Rows are points. Two turns around zero, p and q, are shown by what they do to some points. Write where each new point lands after one turn and then the other. Backwards means that the second turn is done in reverse. Each puzzle has new turns, and all numbers are rounded.

Turn p:
-5,6 => -7,2
-24,11 => -26,-4
-7,38 => -27,28
36,-56 => 61,-27
Turn q:
-14,45 => -8,46
3,-13 => 1,-13
-32,-28 => -35,-24
-6,-30 => -10,-29
50,26 => 53,20
Where do these land?
p, then q: -23,18 => -29,6
q, then p: -30,-6 => -24,-19
p, then q: 65,8 => 55,36
p, then q: -13,-21 => -2,-25

Turn p:
61,0,10,-24 => -31,27,51,-9
33,-53,-5,35 => 29,-33,57,-2
-34,2,6,-24 => -19,-9,-32,18
-18,52,19,20 => 24,44,-35,4
-15,-40,-11,4 => 5,-43,5,8
-27,40,-19,-11 => -8,14,-47,-20
Turn q:
-22,39,30,22 => -52,-5,-24,-10
-14,-59,-23,7 => 35,-42,33,13
14,-39,-20,-58 => 70,8,9,-20
17,25,24,24 => -40,21,5,1
5,34,-12,4 => -12,18,-24,17
Where do these land?
p, then q: 16,-32,-7,19 => -2,5,32,-26
q, then p: -36,-7,-5,27 => 14,-41,7,13
p, then q: -18,-3,-17,2 => 23,-4,6,7
p, then q backwards: -8,35,-27,-88 => -20,73,57,28
p, then q: 39,-27,29,34 => -42,27,32,-27
p, then q: 22,13,-25,11 => 15,18,-13,-26
p, then q: -15,21,53,-4 => -39,5,-12,43

Turn p:
-43,-22,2,45,-10,31,-36,-63 => -20,-7,41,29,-38,45,24,-61
-3,-35,-1,-19,16,39,23,19 => 12,-9,50,-2,1,-14,-27,24
-42,-32,34,-36,27,8,2,-4 => 6,-38,42,-28,-34,-9,19,20
22,4,29,40,-49,-4,-21,-10 => -50,13,-24,31,-11,-18,1,-35
27,26,-4,16,30,-30,32,52 => 12,46,-22,-8,38,-23,14,47
-4,20,-15,-19,-9,-15,42,5 => 20,13,-26,-10,-14,9,-21,31
31,-5,-37,-22,6,-47,6,21 => 51,2,-38,-3,27,-26,-5,5
-47,5,4,19,-33,42,-63,-24 => -46,-46,19,39,-11,49,16,-34
59,39,-13,-24,22,-23,16,4 => 15,25,-41,-47,42,-11,-20,3
Turn q:
-28,21,-31,-26,-18,-12,9,-24 => -1,11,-28,-2,-17,-1,-41,33
-43,3,-17,-2,20,28,20,-51 => -26,4,-36,48,21,-8,-37,11
43,9,-28,50,25,-58,-37,29 => 38,16,11,-71,46,-34,35,0
-22,-50,39,33,-35,-50,15,2 => -62,-43,40,-45,10,7,-4,7
42,19,25,-39,31,13,-6,-26 => 50,-19,-16,32,10,40,17,4
23,-23,-21,43,14,28,48,25 => -42,27,-11,10,7,-20,63,-8
-13,-37,14,-10,19,-14,11,9 => -24,8,27,1,20,29,0,4
-3,33,38,-19,-25,32,-15,40 => 21,-6,7,3,-54,14,-5,-52
1,25,-19,-31,-30,32,-45,-4 => 47,3,6,23,-42,-24,-27,3
Where do these land?
q, then p backwards: 28,-12,-15,2,1,73,-8,68 => -15,-53,15,78,11,-30,4,-30
p, then q: -19,2,7,4,-19,43,4,-8 => -12,-17,21,14,-9,-15,-21,-30
q, then p: 12,-4,45,12,14,-27,53,-9 => 27,-11,59,1,-16,24,-23,20
q, then p: 19,-11,-61,-37,-64,-32,-22,-51 => -7,-30,-36,47,47,-71,6,44
q, then p: 5,49,26,-28,13,-19,-8,-17 => 10,-11,21,3,38,-3,-38,-35
p, then q backwards: -8,-44,-49,-7,24,-24,9,-20 => 34,27,8,-23,11,12,-56,14
q, then p: 16,41,-24,13,8,-13,3,12 => 30,1,-29,-17,18,9,-26,1
q, then p: -68,-27,31,13,12,-27,-20,21 => -28,-49,25,-39,-15,19,41,-23
q, then p: 16,6,41,29,11,26,-12,4 => 18,26,19,-13,-33,-6,-4,-33
